Rows are points. Each copy is the shape, with its points in the same order, turned, moved and blurred by noise. Is it also mirrored, or only turned?

Shape (9 x 3)
[[ 20   3 -30]
 [ 20 -40 -57]
 [-47   0  36]
 [-30 -27 -35]
 [ 13  76 -11]
 [-24  14  33]
 [-14  -6  26]
 [-32 -33 -23]
 [-10   3 -57]]
Copy 1 (9 x 3)
[[ -5   8 -28]
 [ 25 -33 -50]
 [ 12  20  61]
 [ 45  -3  -4]
 [-40  78 -12]
 [-10  25  41]
 [ -8  -3  37]
 [ 43  -9  10]
 [ 31  22 -35]]
Copy 1 is: mirrored
Copy 2 (9 x 3)
[[ 18  18  21]
 [ 31  45 -20]
 [-16 -63  -6]
 [ 38 -11 -30]
 [ 13 -17  85]
 [-16 -52  12]
 [-27 -42  -5]
 [ 26 -13 -34]
 [ 57   2  23]]
Copy 2 is: mirrored

Shape (6 x 3)
[[  3 -20   9]
 [ 24   9 -28]
 [-39   7 -43]
 [ 20 -14  80]
 [ 23  -1 -39]
 [  7 -22 -45]]
Copy 1 (6 x 3)
[[  9  -8  -5]
 [-34 -15 -31]
 [-44 -47  21]
 [ 42  59   0]
 [-31 -27 -35]
 [-18 -48 -24]]
Copy 1 is: only turned
Copy 2 (6 x 3)
[[-32 -25 -13]
 [-18  19 -38]
 [-30  38  22]
 [  3 -87 -20]
 [-32  25 -37]
 [-55  23 -24]]
Copy 2 is: only turned

Shape (7 x 4)
[[-18 -74  44 -17]
 [ 21  68 -13  14]
 [ -4   8  27  -1]
 [  2  -9  16  23]
 [-63  30 -17  24]
 [  5  18  11 -53]
 [  7 -32 -47 -28]]
Copy 1 (7 x 4)
[[ -9  -2 -78 -27]
 [ 16   1  83  -7]
 [ -1  15   8 -15]
 [-17  -9   5 -22]
 [-31  19  27  50]
 [ 52  31   4  -6]
 [ 40 -38  -9  24]]
Copy 1 is: only turned
Copy 2 (7 x 4)
[[-41   4  69 -12]
 [ 26  -3 -73  -2]
 [ -7  -6  -8 -22]
 [-30  -3 -11  -6]
 [-18  64 -44 -34]
 [ 46   4  13 -16]
 [ 17  35  23  44]]
Copy 2 is: mirrored
Copy 3 (7 x 4)
[[ 63 -13  -5  81]
 [-23   4  38 -70]
 [ 25 -29  27  -1]
 [ 30  -8   5  -4]
 [-30 -51 -25 -15]
 [ -9 -11  56  14]
 [-22  41   7  39]]
Copy 3 is: mirrored
Copy 4 (7 x 4)
[[ 21  -5  69 -60]
 [-14  -6  -5  74]
 [-11 -11  46  14]
 [  6 -30  29  10]
 [-71 -53  23  17]
 [-16  37  25   6]
 [  2   3 -27 -32]]
Copy 4 is: only turned

Shape (8 x 4)
[[ 11  30  27 -69]
 [-25   8  -5 -37]
 [-20 -37 -55  -7]
 [  7 -29 -13  10]
 [ 43   7 -16 -40]
 [ 49  44 -23 -10]
 [-27 -27 -41  -1]
 [-43 -46 -45  31]]
Copy 1 (8 x 4)
[[-45 -21  45 -60]
 [-15 -22  37 -10]
 [ 56  -6  20  12]
 [ 32   6 -14 -16]
 [  7  17  36 -60]
 [ -9  63  31 -43]
 [ 34  -6  12  17]
 [ 52  -5 -15  42]]
Copy 1 is: mirrored
Copy 2 (8 x 4)
[[-11 -10  24  79]
 [-30  27   3  37]
 [-14  62  14 -25]
 [ 12  19  -8 -18]
 [  7  -7  47  22]
 [-18 -42  44   0]
 [-21  53  -2 -18]
 [-19  65 -28 -46]]
Copy 2 is: mirrored
Copy 3 (8 x 4)
[[ -8  68 -21 -31]
 [  4  17  10 -36]
 [-25 -51  23 -36]
 [-17 -31  -1   6]
 [-38  11 -43 -26]
 [ -5  -4 -74 -32]
 [-10 -42  25 -29]
 [ -1 -73  42  -8]]
Copy 3 is: mirrored
Copy 4 (8 x 4)
[[-21  37  66 -28]
 [  4  24   8 -23]
 [ 31  27 -34  30]
 [  4 -12  -4  34]
 [  5  30  53  29]
 [ 34   2  77  26]
 [ 30   9 -27  14]
 [ 32 -19 -61  24]]
Copy 4 is: mirrored

Shape (11 x 6)
[[ 31 -23  44  28  37  13]
 [ 18 -28 -18 -41  12  30]
 [-12 -42 -29   5  20  27]
 [-11 -11 -24 -17  48  35]
 [-38 -58  61 -46 -40  -7]
 [ -9 -23  25  20  -6  -5]
 [ 32 -45  37 -17 -41  49]
 [-38  22  -5 -40  54 -37]
 [-58  31 -16 -13  48 -21]
 [ 10  13  31 -30 -41  15]
 [ 32  25  11   4 -41 -46]]
Copy 1 (11 x 6)
[[ 13  47  10  20   6  47]
 [ 25  -9  51 -14 -16 -12]
 [ 54   5  16  20 -12 -22]
 [ 26  25  40  18 -41 -28]
 [-15 -31  43  37  84 -16]
 [  5  10 -10  28  23   5]
 [ 21   9  34 -36  61   7]
 [-43 -10  28  60 -52 -27]
 [-30  10   2  63 -50 -48]
 [-34   0  14 -28  32 -15]
 [-42 -31 -40 -19   2  19]]
Copy 1 is: only turned
Copy 2 (11 x 6)
[[ 29  -4 -38 -18  31 -61]
 [-17  48 -43  47  17 -29]
 [ 17  10 -54  56   6 -15]
 [ 22  34 -20  63  -2 -42]
 [-77 -18 -46 -15 -34  -9]
 [  7 -16 -31  -6  10 -10]
 [-21  44 -77 -26   4  -7]
 [-19  -5  47  57   8 -52]
 [ 11 -12  49  63 -17 -28]
 [-27  41  -5 -24   5   6]
 [-12   7  19 -23  65  22]]
Copy 2 is: mirrored
Copy 3 (11 x 6)
[[-30 -23  14  58  18 -23]
 [-22  -8 -54  35 -17  24]
 [ -5  -4 -29  34  29  45]
 [-47  -6 -61  23  31  19]
 [ 48 -64 -12 -14 -43  20]
 [  1 -12  19   2   3  -8]
 [-26 -33  18  39 -63  33]
 [ -3  -2 -74 -30  40 -38]
 [-21   3 -56 -39  68 -20]
 [-17  -6  -6 -19 -60   2]
 [ 13  49  19 -13 -30 -26]]
Copy 3 is: mirrored

Shape (10 x 6)
[[  2 -19   4  41  25  -3]
 [-28  12  33 -22 -27 -21]
 [ 51 -36 -31  23  45  38]
 [-24  48  29  -5  34   0]
 [ 20 -19 -60  -1 -30 -31]
 [-26 -19 -51  13  28  56]
 [ 21  24   5   6 -57  10]
 [ 67 -30 -15  40 -17  29]
 [-29 -21 -25 -40  10 -47]
 [-14  22   4 -45 -36  43]]
Copy 1 (10 x 6)
[[ 21  -3 -37  29 -15  -1]
 [  5 -30  33 -21   7 -40]
 [-15  50 -51  45  12  38]
 [ 19   9 -17  10  15 -66]
 [-22  10  59  20 -37  35]
 [ -3  22   7  75  48  24]
 [-62 -16  14  15 -23 -24]
 [-67   8 -34  36 -35  41]
 [ 40  17  51 -13   1  16]
 [-49  -6  41   3  49 -40]]
Copy 1 is: mirrored
Copy 2 (10 x 6)
[[ 42   8  -5  41  14   1]
 [ 19   6  -7 -44   2  39]
 [ -6 -25   0  83  31 -29]
 [ -1  51 -18   8 -30  38]
 [ 14 -39 -39  10  82  31]
 [-18  31  27  50  63  -7]
 [  7  -3 -57 -38  26 -12]
 [ 16 -37 -34  34  38 -57]
 [ 12 -21   9   5  37  83]
 [-41  14   0 -45  20  -2]]
Copy 2 is: only turned
Copy 3 (10 x 6)
[[-30   1  -9  41 -13 -21]
 [ -3 -14  41  -1  36  18]
 [-12  -2 -67   8 -55 -26]
 [-57  13  39 -23   4   4]
 [ 45 -31 -13   1  16 -59]
 [  5  66 -39  -4 -15 -28]
 [ 34 -23  47   0 -22   0]
 [ 27 -32 -31  30 -67 -18]
 [ -5 -13 -15 -12  73 -27]
 [ 31  18  25 -47   1  34]]
Copy 3 is: mirrored
Copy 4 (10 x 6)
[[-24 -28   4   5  -2  37]
 [ 14  23 -44  14 -10 -10]
 [-32 -28  52 -51 -13  50]
 [  0 -26 -29  -1   8 -38]
 [ 11  46  50  27 -30  25]
 [ 23 -50  34 -26 -60  34]
 [-28  44 -12  -8 -53 -23]
 [-56  19  25 -37 -42  54]
 [ 54  23  16  38  15  23]
 [ 33  17 -17 -39 -52 -20]]
Copy 4 is: mirrored
